Each row of a before or after table is a point. The points were changed in one or more steps. Then noise was added and the rows were shuffled. The steps act on how far a point lies along the listed directions, d1 being the first. Name the steps. A step turns or swaps two directions, mirrors them in a line or flattens them onto one, adds a multiple of one to another, or multiplies one. Angles are multiples of 10 degrees, from the lower direction toward the higher: turns from -170 to 170, lines from 10 to 170 but not 90. Use the fewest steps. Two steps may share a direction if one is a turn and the other turns, adds or multiplies; they go together, in the order done. Otherwise the lowest direction goes first.
In the rows, 128 means zero.

Directions:
(1): [151  87]
(2): [169 151]
Before:
[[114 150]
 [139 158]
 [ 64 148]
 [167 129]
 [ 73 140]
 [160 168]
 [146 133]
 [150 116]
 [171 170]
 [ 86 137]]
After:
[[153 161]
 [102 144]
 [175 136]
 [158 119]
 [149 136]
 [ 57 130]
 [ 45 136]
 [130 154]
 [163 168]
 [ 73 128]]
Steps: add 0.5 times d1 to d2

Directions:
(1): [144 154 121  69]
(2): [132 181  98 156]
(3): [192 123 141 142]
Before (8 x 4):
[[111 143 135  91]
 [ 97 117 141  93]
 [139 157 127 105]
 [100 134 116 160]
 [112 116 124 140]
 [145 102 133 148]
 [127  79 149 131]
 [113  97 152 142]]
After, 8 rows:
[[ 98 165  97 190]
 [141 179 114 116]
 [109 127 142  96]
 [109 109 128 142]
 [110  49 179 117]
 [148  86 144 129]
 [123   5 191  88]
 [ 88  61 171  83]]
Steps: add 0.5 times d3 to d1; multiply d2 by 3

Directions:
(1): [156  69 161 142  97 141]
(2): [ 83  93 109  92 136 171]
(3): [101 123 173  86 120  82]
(4): [121 154 112 115  54 138]
(5): [149 162 174 105 140 176]
(6): [180 117  97  75 134 115]
Before, 14 rows:
[[ 97 119 153 151 140 125]
 [153 105 166  33  86 172]
 [161  79 119 187  86 160]
 [167 118 155  77 154 115]
 [120 115 119 127  94 194]
 [175  71 147  89 113 106]
 [119 156 173  87 140 130]
 [173 105 163 152 129 195]
 [151 173  86 166 108 141]
 [ 65 116 140 116  97 151]
 [ 96 122 120 155 164 138]
 [ 95  90 117 114  89 184]
 [169 116  77 110  73 144]
 [167 154 143  74  84 137]]
After:
[[162  98 120  76 140 171]
 [154 173 124 169 142 171]
 [ 81  86 167 136  99 140]
 [164 124 136  60 137 130]
 [102 124 186 133 175 153]
 [146 130  86 119 114 110]
 [108 113 151 111 171  89]
 [157 123 116 112 114  94]
 [161  75 115 169 158 140]
 [117 134 153 141 129 213]
 [ 70  92 145 141 140 110]
 [165 103 120 107 157 175]
 [ 93  64 183  90 187 157]
 [177 113 126 160  98 176]]
Steps: multiply d1 by 0.7; mirror d2 and d6 in the line at 20 degrees; turn d4 and d5 by 100 degrees

Directions:
(1): [128 168  86 114  72 127 157 113  80]
(2): [169  71 122 111  99 111  87  86 112]
Before, 8 rows:
[[141 169  90 126 113 127 145 124 118]
 [134  77 164 135 162 127 101 139 143]
 [121 209  62 106  41 131 201 114  59]
 [136 126 130 126 103 115 130  95 106]
 [167  87 104  95  59 118  86  56 101]
 [139 125 113 122  98 124 123 136 119]
 [107 193 135 173 194 149 158 194 164]
 [113 152 130 126 144 143 139 149 116]]
After:
[[127 161 117 144 160 131 141 152 154]
 [156  87 120 113  95 117 107 105  88]
 [ 97 213  87 113  66 145 175 115  96]
 [ 64 207 155 156 188 160 200 201 174]
 [119 145 118 131 111 137 138 154 126]
 [129 117 148 127 157 138 111 143 131]
 [175  71 157 156 197 124  70 138 179]
 [109 161 132 137 117 126 155 124 118]]
Steps: turn d1 and d2 by -90 degrees
